Each row is a point. Two turns around zero, p and q, are shown by what they do to some points. Where does a point land after both, in the order given? Backwards means that the second turn is done in reverse. Each puzzle has new turns, and all numbers are rounded.

Turn p:
[ 38 -25  -6] => [ -4 -34  31]
[-31  18 -15] => [-17  23 -26]
[45  0 11] => [ 20 -40  11]
[-52   7  10] => [  1  51 -15]
Turn q:
[ 3 37 25] => [-15   5  42]
[21 -7 42] => [-25 -37  16]
[-37 -20 -20] => [ -5  27 -38]
[ 14  -9 -46] => [ 45   4 -18]
Where do these land?
p, then q: [-17  20  25] => [31 -2 19]
q, then p: [  2 -32  -9] => [-31 -10   9]
q, then p: [22  8 -9] => [ 13 -15  15]
q, then p backwards: [  5  18 -63] => [-19  12  62]
p, then q backwards: [-12 -15  56] => [ 13  38 -44]

Turn p:
[ 18   9   4  13 -16 -13 -10 -23] => [  0  -7  31  19   4 -15  -8   2]
[ -2 -41 -10 -29   0  -6  -8   9] => [ -6  -4 -26  -4  42  14   5  12]
[ 15  20   7  -1  19   9 -13  -6] => [ 21   3   9   9  -6   4  -4 -25]
[ -6  23  11 -18  -8  47   1  10] => [ 13  16   7   0 -27  42  21  -1]
[-11  12 -29  33  -5 -10 -18   4] => [ 22 -15   0  -1 -13 -37  11  17]
[ 13  25   4 -22  -3 -12  -8  14] => [ 18  -9  21 -21   6  16 -10  -7]
[-33 -36  11 -17   7 -10  12 -16] => [-26   3 -37  11  11  11 -24  17]
[-15  -3  15  72   1  -6  -1  11] => [ -2  36  -2   0 -27 -60   0  11]
[ 21  -9 -13 -31   5   0  46  -3] => [-40 -24  -3 -14  10  24   9 -26]
Turn q:
[-55  13 -20  -2 -39 -18   1 -29] => [-24 -65   9 -11  16  29  -9   8]
[-9 -2 39  4 19  0  9  8] => [-27  19  -9  29  -3  -4   0 -11]
[ 10 -39 -12  11  11  -8  20   7] => [ -5  10   4  -1  -7 -29  11  37]
[ 27  -9   1  13   0 -13   1   7] => [ 19   8   0  10 -20  -9   8  13]
[ 26  12 -20   5  16 -20  -4   9] => [ 33   4  12   6 -12 -14 -19   5]
[ 28   7 -12 -18 -23 -16  17  19] => [ 13   5   4 -21 -40  11 -13  12]
[-10   9  10 -15  14  20   4 -18] => [-17   0  -7  -9  12 -10  -2 -28]
[ 14  -2   5 -16   7  -2 -34   1] => [ 16  15  25   2   3   7  12 -20]
[-65  -2  -9  16   0  53  -7   7] => [-30  -1 -27 -10  73  20  -3   9]
[ 32  13  16   3  -4   3  -7 -11] => [ 21   3 -11   6 -20  -2  12 -23]
Where do these land?
p, then q: [ 22  -8 -19 -11  -4 -16   8 -12] => [-22   4  11  11  11 -22  12   6]
p, then q: [ -2   0   5  23 -15  -4  15 -13] => [-13 -10   3  18  -2  21  -4  10]
q, then p backwards: [  6  40 -12  -9   8  -7 -14   3] => [  7  25  15 -16  24 -14 -15  -7]
q, then p backwards: [-25 -10  14 -13  -3 -17  -6  -9] => [ 19   0  -1  -6 -18   2  21 -18]
q, then p backwards: [-30   8  -8  35   4  -4 -10  -7] => [  1 -21 -17 -20  -4 -14 -20 -27]
p, then q backwards: [ 31 -14  -6  14 -14   3 -15  -3] => [ -5 -24   1   5  22   0 -24 -11]
p, then q: [-29   3  -2 -11  16  97  14  -4] => [ 13 -31 -80 -51   4   9  -9  23]
q, then p backwards: [-14  24  38 -13  -2 -10   4  23] => [ -4   1  34 -14  12  17  23 -27]
q, then p: [-13 -12 -12  -9 -12  -4   2  19] => [ 12  17  -6 -14  -5  19   3   2]
q, then p: [ -6 -12  21   0   1 -19  -7 -11] => [-20  15  -2   4 -15 -12  -6  11]
p, then q: [ 60 -20 -18  -5  20 -17  10  14] => [-32 -17  20   8   1 -55  -1 -24]

Turn p:
[-20  -9 -22 -23   2 -14   9  -5  18  20  21] => [  6  20  27  18 -26   6   8   7  21 -10   8]
[ 22  -7  -8 -23 -13  15 -27  19 -27   1  -8] => [  7 -21   7  18 -11  -4 -26 -12 -35  16  -9]
[ -5 -12  21   4  -4  -2  -3 -16  14  10  12] => [ 21  11  -8  -9  -5   7  13   7   3 -14 -11]
[ 12 -15 -37  23 -13   9 -39  10 -31   8 -15] => [ -9  -1  -3  21  -5   4   2 -37 -26  49 -19]
[-19  -1  -2  15   0  10  33   0   0  17  34] => [  8  17  -5  -1 -13 -32  13  15  35   4  -1]
[ 10 -23  -1   4  31  -4  45  12  20 -55  -1] => [ -2 -28 -30  -7   7   4   0  -8  33 -14  64]
[-18  -5  19   2  -1 -19  20 -12   2 -19  25] => [ 11   8 -21   6   8   7  -3  18  34 -18   2]
[ 20  17 -16   3 -36   3  -7 -14 -15   1 -12] => [-27 -13  -5  22   0  -6   9  -2 -23   0 -28]
[ -2  10   2 -20  11  28 -30 -24 -15  14 -38] => [ 10   1  34   0  31  -8   1 -22 -42  -7 -12]
[ 29  -2   3  18   9  -3 -14   4   2   2 -27] => [-14  -3 -13 -22   1  10   1 -21 -28   6   3]
[ 9 13  7 -3 12 -4 17 -8  1 11 27] => [ -1  22  -9  -1  -9 -18  -2  21   2 -13   9]
[  8  -1 -13   4  -9 -13 -11  15 -40  13 -27] => [-22  -1   3   6  -2  -3 -28 -33 -11  16 -23]
[-20   9  32   3  -7   3  16  10  37  -1  -2] => [  8 -14   8 -36   2   7  11  27  23 -14  -3]
[-25  25  17  -5  19  -7  -8  11  33 -24  12] => [  6   2  12 -18  22  25  -2  41  15   2  22]
Turn q:
[ -9  -7   4 -19  10 -34   2  -3 -20   6 -11] => [ -9 -11  25 -10   2  21  -8  10 -27  -9  -1]
[-43   4  -5   1 -38   0  21   6 -11 -12  -9] => [ -3 -10  30  -7  -3 -49   7  11  -5 -10 -19]
[ 14 -15  -9  13   5  -3   1   0 -24   6 -21] => [ -4   4   8   3 -27  14 -20  -2   4 -17  -2]
[ 11   5 -11 -15  12  10 -11 -12 -13 -18 -18] => [  8 -11  -8  11 -18  10 -16  26  -2  10   2]
[ 14   6  30  23   4 -27  11  -9  26  -7  32] => [-26  10  -1  -6  17  18  47 -13  14   5  18]
[ -3   8  16  22  18 -13 -18  -9 -17  -6 -11] => [ -5 -11   2  25 -16  17  15   1 -11 -19  11]
[  8 -22  -9  -9 -13  15  11  -1 -17  -9  50] => [ 29  26  30 -11  13  -4  -1   3  28  18  17]
[ -3 -17  -1  -5  16  20   0  28  -8 -15 -18] => [ 15 -23   4   4 -24  -4 -19 -20  -1  17  -3]
[ 12  15  -4   0 -59  19 -14  -4  97   8 -19] => [-54  32 -70  -1  26 -58  -1  -7   2  32 -16]
[ 14   6  23  -6   4  21 -15   6   6  18  -1] => [  4   4 -15  26  15  12  -6 -16   3   9 -14]
[ 12  23 -11  -3  14  -9  18   7 -14  10  29] => [ 16 -11   3 -19  23  19   5   6  23 -17   7]
[-19  -5 -15   2   9 -15 -17   7  -9   4   5] => [ 11  -5   6  -4   1  -4  -6  -2 -21 -16  20]
[ -9  -1  -7  -4  19  15  10 -16   6  15  -7] => [ 19   7 -16 -11  -8   8   5   2 -10  -2 -19]
Where do these land?
p, then q: [ -1  -5 -12 -15  12 -13 -14  -4 -15  16  -1] => [ -3   2  -6  29   4   1  13  12   5 -13  -1]
p, then q: [-19   7   4 -16   7   8  18  -7 -15  16  10] => [-29 -16  -7   7   6  10  13  -2  -4   2  15]
q, then p: [  5  13 -19 -10   7  20 -28  14  11  -5 -13] => [ -5  16  -5  19 -19  15   8 -15 -11  27   2]
p, then q backwards: [-13  -2   1   4 -30 -27   1 -20   3   1  14] => [ 18  18  17  13  -1  14  11 -24 -10  14 -12]
q, then p: [-18   7 -30  11  10  24 -13  40  17  10 -27] => [ -9  10 -13  46  -8  37   9 -27 -14  -3  -3]
q, then p backwards: [-21  19 -34  -1 -33 -12  27   2 -20 -37   0] => [-13  32  14 -17  -7  32  42  23  19  12  10]
q, then p: [  4 -19  12  16   0   7 -18 -23  -2  -3 -12] => [-19  -3  -8   0   9 -14  10  13   5  14 -25]
q, then p: [  1 -17  10   2   7  -6  -5  -1  35 -35 -15] => [  0  18  15  16 -22 -17   5  -4  24  -2 -31]
q, then p backwards: [ -3  42  -8  -2  18 -15  11 -17 -16  23 -10] => [  4  10  37 -10 -26 -11   0 -22  22 -18  -3]
p, then q: [  7   5 -16 -14 -20  21  22  24  15   1 -22] => [-13  20  38  -5  -2  -7   7 -17 -21  16  -4]
q, then p: [  0  14  25  -1  13  16 -17  -5   0  33  20] => [-16   8 -14  -8  21 -23  17 -14 -15   6  27]
p, then q backwards: [ 25 -23  43   7   2 -22  10  15 -29 -13  18] => [ 20   9 -45  -3  17  27 -13  10  16  23 -24]
p, then q: [ 33 -41  24  19   6  -3   5 -19  14  -6  37] => [  1   7  -9 -31   1 -15 -29  32  47  -2  17]
